Each row of a before or after table is a point. One or more steps were done to the points. Then noise was added and the rows were shuffled. The steps act on columns, c1 being the first. Name the steps. A step turns or swaps two columns, mirrors them in a line or flattens them onto one, adds a multiple of one to another, or multiplies or shifts one. Angles are multiples of 10 degrees, from the lower column toward the higher: turns from -170 to 170, lines from 10 to 170 but not 90. Use the fewest steps. Two steps may share a column if one is a turn and the other turns, adds or multiplies; they go together, in the order done. Otherwise the lowest column goes first.

Before:
[[ 0.02 -1.02  0.48]
 [-0.15 -1.27  0.04]
 [-0.33  0.07  0.56]
 [ 0.55 -0.35  0.14]
 [-0.30  0.11  0.01]
 [ 0.06  0.16  0.05]
 [ 0.27 -0.22  0.37]
 [-0.25  0.18  0.08]
 [-0.26  0.15  0.08]
 [ 0.06 -0.26  0.03]
 [ 0.09 -0.06  0.05]
 [-0.29  0.16  1.18]]
After:
[[ 0.12 -0.13  0.03]
 [-0.30 -0.17  0.15]
 [-0.97  0.34  0.18]
 [ 0.19  0.29  0.23]
 [ 0.25  0.20  0.48]
 [-0.28  0.03  0.01]
 [ 0.25  0.19  0.04]
 [-0.09 -0.06  0.03]
 [-0.52 -0.41  0.05]
 [ 0.20  0.25  0.01]
 [ 0.25  0.19  0.01]
 [-1.14  0.57  0.01]]
Steps: turn c1 and c2 by -110 degrees; multiply c3 by 0.4

Before, 14 rows:
[[-0.26 -0.38  0.44  0.04  0.22  0.22]
 [-0.17 -0.76 -1.10 -0.50  0.16 -0.56]
 [ 0.16  0.40 -0.65 -0.27  0.35  0.12]
 [-0.03 -0.01  0.66 -0.22  0.22  0.11]
 [-0.08 -0.23  0.03 -0.15 -0.58  0.23]
 [-0.28 -0.57  0.06 -0.39 -0.55  0.37]
 [ 0.19  0.30 -0.52 -0.59  0.07  0.45]
 [-0.35  0.37  0.30 -0.24  0.33  0.19]
 [ 0.01  0.21  0.55 -0.48  0.15 -0.38]
 [ 0.10  0.01  0.41 -0.56  0.27  0.03]
 [-0.24  0.23  0.56  0.52  0.28  0.34]
 [-0.34  0.23 -0.48 -0.37 -0.18  0.41]
 [ 0.43 -0.30  0.51 -0.23  0.34  0.08]
 [-0.28 -0.33 -0.58 -0.54  0.20  0.31]]
After, 14 rows:
[[-0.39  0.38  0.72 -0.02  0.32  0.13]
 [-0.52  0.16 -0.36 -0.65  0.11 -0.39]
 [-0.78 -0.42 -0.43 -0.12  0.20  0.21]
 [-0.41  0.03 -0.18 -0.66  0.28  0.01]
 [-0.82 -0.35  0.72 -0.31  0.17  0.29]
 [-0.65 -0.76  1.21 -0.06  0.21 -0.55]
 [-0.82  0.35 -0.21 -0.33  0.35  0.17]
 [-0.87  0.24  0.60 -0.19 -0.21  0.42]
 [-0.71  0.24 -0.70  0.28  0.28  0.33]
 [-0.05 -0.34 -0.41 -0.35  0.30  0.07]
 [-0.56 -0.22  0.08 -0.14 -0.57  0.27]
 [-0.79 -0.58  0.08 -0.38 -0.54  0.36]
 [-0.55 -0.02 -0.58 -0.44  0.22  0.09]
 [-0.31  0.31  0.67 -0.37  0.06  0.46]]
Steps: shift c1 by -0.50; mirror c3 and c4 in the line at 100 degrees

Before, 8 rows:
[[-0.60  0.60 -0.84  0.42  0.03 -0.13 -0.14 -0.29]
 [ 0.23  0.59  0.00 -0.48  0.29 -0.53 -0.46  0.41]
 [-0.53 -0.02  0.05 -0.45  0.31 -0.20  0.44 -0.06]
 [-0.33  0.08 -0.62 -0.54 -0.17 -0.28 -0.06 -0.14]
 [ 0.40 -0.31 -0.05  0.21  0.13 -0.31  0.02 -0.07]
 [-0.34  0.73 -0.77 -0.35 -0.59  0.05  0.04 -0.27]
 [-0.09 -0.26 -0.63  0.46 -0.03 -0.40  0.44  0.45]
 [ 0.09 -0.27 -0.36 -0.10  0.38  0.05  0.29  0.02]]
After, 8 rows:
[[-0.49 -0.02 -0.04 -0.06 -0.03 -0.19 -0.54 -0.26]
 [ 0.26  0.58  0.55  0.41  0.48 -0.54  0.16  0.00]
 [-0.29  0.07  0.52 -0.27 -0.06 -0.27  0.14 -0.33]
 [ 0.38 -0.27  0.17  0.05  0.09 -0.27 -0.09 -0.31]
 [ 0.12 -0.25  0.35 -0.10  0.10  0.05 -0.50  0.05]
 [-0.34  0.70  0.51 -0.67 -0.42  0.00  0.38 -0.24]
 [-0.62  0.63 -0.27 -1.27  0.06 -0.12  0.09 -0.37]
 [-0.07 -0.28  0.01 -0.83 -0.32 -0.40 -0.38  0.17]]
Steps: add -1 times c1 to c4; turn c3 and c4 by 130 degrees; mirror c5 and c7 in the line at 160 degrees; add 0.7 times c6 to c8
